Each point is reached from the start by the listed moves, each made once or not at all, plus a little noise. Is the number of moves made odd or even? Then give how often each move was made.

Moves:
(1): [0.31, 0.01, 0.89]
(2): [ 0.41,  0.28, -0.04]
Start: [-0.11,  0.44, -0.10]
Points:
[ 0.29,  0.73, -0.13] => odd (0, 1)
[-0.12,  0.44, -0.09] => even (0, 0)

Moves:
(1): [ 0.12,  0.10,  0.20, -0.26,  0.06,  0.16, -0.07, -0.10, -0.13,  0.05,
 -0.30]
(2): [-0.15,  0.22, -0.20, -0.28,  0.02, -0.52,  0.20,  0.24, -0.52, -0.50,
  0.32]
(3): [ 0.05,  0.38,  0.49,  0.35,  0.18, -0.18, -0.15, -0.09,  0.49,  0.54,
  0.73]
(4): [ 0.34,  0.43, -0.11, -0.10,  0.46, -0.13, -0.56, -0.10, -0.08, -0.36,
 -0.23]
(5): [ 0.50, -0.02, -0.10,  0.08,  0.25,  0.17,  0.30,  0.00, -0.19, -0.06,
  0.09]
(6): [-0.50,  0.36, -0.09, -0.25,  0.16,  0.77, -0.23,  0.18, -0.13, -0.26,
  0.25]
(7): [ 0.00, -0.14,  0.08,  0.00, -0.08, -0.08,  0.37, -0.16,  0.03, -0.37,
 -0.31]
(8): [ 0.23,  0.50, -0.25,  0.30, -0.14, -0.10, -0.15,  0.39, -0.09,  0.08,
 -0.59]
(9): [-0.01,  0.02, -0.46, -0.53,  0.25, -0.19,  0.00, -0.74,  0.31, -0.06,
 -0.18]
Start: [ 0.09,  0.09,  0.08,  0.21,  0.25,  0.02,  0.07, -0.27, -0.14, -0.05,
  0.06]
Points:
[ 0.24,  1.50, -0.47, -0.16,  0.93, -0.07,  0.09, -0.22, -0.28, -0.35,
  0.68] => even (0, 1, 1, 0, 1, 1, 0, 1, 1)
[ 0.30,  0.19,  0.25,  0.01,  0.24,  0.19,  0.00, -0.38, -0.33,  0.00,
 -0.22] => odd (1, 0, 0, 0, 0, 0, 0, 0, 0)
[ 1.15,  1.13, -0.35, -0.03,  0.87, -0.48,  0.11, -0.02, -1.10, -1.18,
 -1.01] => even (1, 1, 0, 1, 1, 0, 1, 1, 0)

Moves:
(1): [-0.03,  0.05, -0.01,  0.11,  0.11, -0.13,  0.20, -0.23,  0.17, -0.13,
  0.09, -0.02, -0.24, -0.14, -0.13,  0.06, -0.10, -0.12,  0.04]
(2): [ 0.36,  0.19, -0.12, -0.26,  0.19, -0.23, -0.03, -0.24, -0.13, -0.32,
 -0.03, -0.42,  0.13,  0.23,  0.29,  0.32,  0.09, -0.13,  0.11]
(3): [-0.17, -0.24,  0.08,  0.00, -0.37,  0.09, -0.10,  0.33, -0.20, -0.20,
  0.00,  0.13, -0.17, -0.25, -0.08,  0.00,  0.13, -0.13,  0.40]
(4): [-0.36,  0.21, -0.16, -0.36,  0.17, -0.34,  0.20, -0.38,  0.12, -0.14,
  0.54, -0.20,  0.06, -0.33,  0.45, -0.13, -0.15,  0.25,  0.16]
(5): [-0.07,  0.25,  0.19, -0.15, -0.11,  0.03, -0.09,  0.22,  0.00, -0.10,
  0.23, -0.10,  0.12, -0.17, -0.06, -0.16, -0.11, -0.29,  0.04]
(6): [-0.04, -0.24,  0.13, -0.16, -0.04, -0.02, -0.01,  0.10,  0.04,  0.19,
 -0.07,  0.17,  0.30,  0.09,  0.00, -0.05,  0.09,  0.04,  0.28]
(7): [ 0.13,  0.13, -0.04, -0.20, -0.08, -0.03,  0.32, -0.04,  0.11,  0.06,
  0.24,  0.06, -0.25, -0.16, -0.27, -0.01,  0.15,  0.34,  0.05]
(8): [-0.10,  0.28, -0.33,  0.18, -0.05, -0.20,  0.11, -0.18, -0.05, -0.23,
  0.03, -0.21,  0.21,  0.09,  0.05, -0.37,  0.28,  0.01, -0.04]
(9): [-0.13, -0.22, -0.34,  0.27, -0.27,  0.13, -0.11,  0.16,  0.25,  0.17,
  0.25,  0.28,  0.12, -0.19, -0.11,  0.16,  0.18, -0.02,  0.10]
(10): [ 0.03,  0.02,  0.06, -0.09, -0.01, -0.14,  0.02, -0.05, -0.18,  0.16,
  0.12,  0.14, -0.01,  0.09,  0.01, -0.15, -0.02, -0.21, -0.07]
(11): [-0.22,  0.29,  0.03,  0.17, -0.27,  0.22, -0.04, -0.09, -0.23,  0.23,
 -0.10, -0.27, -0.13, -0.01, -0.11, -0.21, -0.06,  0.10,  0.11]
(12): [ 0.02,  0.11,  0.06, -0.17, -0.08,  0.15,  0.09, -0.26, -0.12, -0.19,
  0.10, -0.05,  0.11,  0.02, -0.11,  0.21,  0.08,  0.05, -0.06]
(13): [ 0.15, -0.45,  0.09,  0.18, -0.08, -0.36, -0.18,  0.01, -0.19,  0.13,
 -0.06,  0.12,  0.04, -0.33, -0.05, -0.01,  0.10,  0.19, -0.03]
(14): [-0.21, -0.31, -0.09,  0.04, -0.38, -0.38, -0.13, -0.09,  0.20,  0.02,
 -0.14,  0.04,  0.18, -0.11,  0.23, -0.15,  0.17, -0.15, -0.17]
(15): [-0.07, -0.05,  0.27,  0.06,  0.00,  0.14, -0.04,  0.02, -0.09,  0.07,
 -0.10, -0.07, -0.06,  0.11,  0.14, -0.03,  0.17,  0.09,  0.00]
(16): [-0.37,  0.09,  0.22,  0.19,  0.07, -0.26,  0.06,  0.01,  0.00, -0.02,
  0.19,  0.10,  0.00,  0.03,  0.23,  0.16, -0.11,  0.08, -0.02]
(17): [-0.13,  0.46,  0.04, -0.22,  0.13, -0.10, -0.19, -0.32, -0.24, -0.33,
 -0.14,  0.08, -0.33, -0.01,  0.28,  0.24,  0.17, -0.10, -0.13]
(18): [ 0.50, -0.05,  0.03,  0.28,  0.08, -0.41, -0.39, -0.12,  0.21, -0.35,
  0.17, -0.16, -0.07,  0.16,  0.28, -0.14, -0.32,  0.26,  0.43]
Start: [-0.03, -0.06,  0.23, -0.11,  0.07, -0.26,  0.25, -0.23,  0.07,  0.06,
 -0.11,  0.48, -0.21, -0.05,  0.23,  0.04, -0.23, -0.16,  0.77]
Points:
[-0.59,  0.06,  0.68,  0.80, -0.70, -0.46, -0.25,  0.07,  0.18, -0.26,
  0.65,  0.36, -0.65, -0.50,  0.40, -0.13, -0.45, -0.19,  1.87] => even (1, 0, 1, 0, 1, 0, 0, 0, 1, 0, 1, 0, 0, 0, 1, 1, 0, 1)
[ 0.23,  0.71,  0.39, -0.42,  0.08, -1.13,  0.10, -0.94,  0.35, -0.96,
  0.93,  0.42, -0.34, -0.18,  0.64,  0.82, -0.10, -0.03,  1.58] => even (1, 1, 0, 0, 1, 1, 1, 0, 1, 0, 0, 1, 0, 0, 0, 1, 1, 1)
[-0.62,  0.38, -0.11,  0.05, -0.77, -0.75,  0.13, -0.69,  0.27, -0.69,
  1.15,  0.07,  0.11, -0.77,  0.39, -0.59, -0.21, -0.02,  2.23] => even (1, 0, 1, 1, 1, 1, 0, 1, 1, 0, 1, 1, 0, 0, 0, 0, 0, 1)
[-0.56,  0.15,  0.28, -0.04, -0.71, -1.77, -0.09, -1.47, -0.06, -0.93,
  0.92,  0.11, -0.84, -1.01,  1.27,  0.54,  0.29,  0.56,  1.74] => even (1, 1, 1, 1, 0, 0, 1, 0, 1, 0, 1, 1, 1, 1, 1, 1, 1, 1)
[-1.07,  0.31,  0.95,  0.14, -0.65, -0.72, -0.22, -0.12, -0.90, -0.20,
 -0.10,  0.42, -0.24, -0.49,  0.63, -0.39,  0.43, -0.17,  1.36] => odd (0, 0, 1, 0, 1, 1, 0, 1, 0, 0, 1, 0, 1, 0, 1, 1, 1, 0)
[-0.11, -0.79,  0.07,  0.81, -0.94, -1.29, -0.51, -0.47,  0.01,  0.44,
  0.01,  0.53,  0.37, -0.13,  0.67, -0.89,  0.33,  0.16,  1.36] => odd (0, 0, 0, 0, 0, 1, 0, 1, 1, 1, 1, 0, 1, 1, 1, 0, 0, 1)
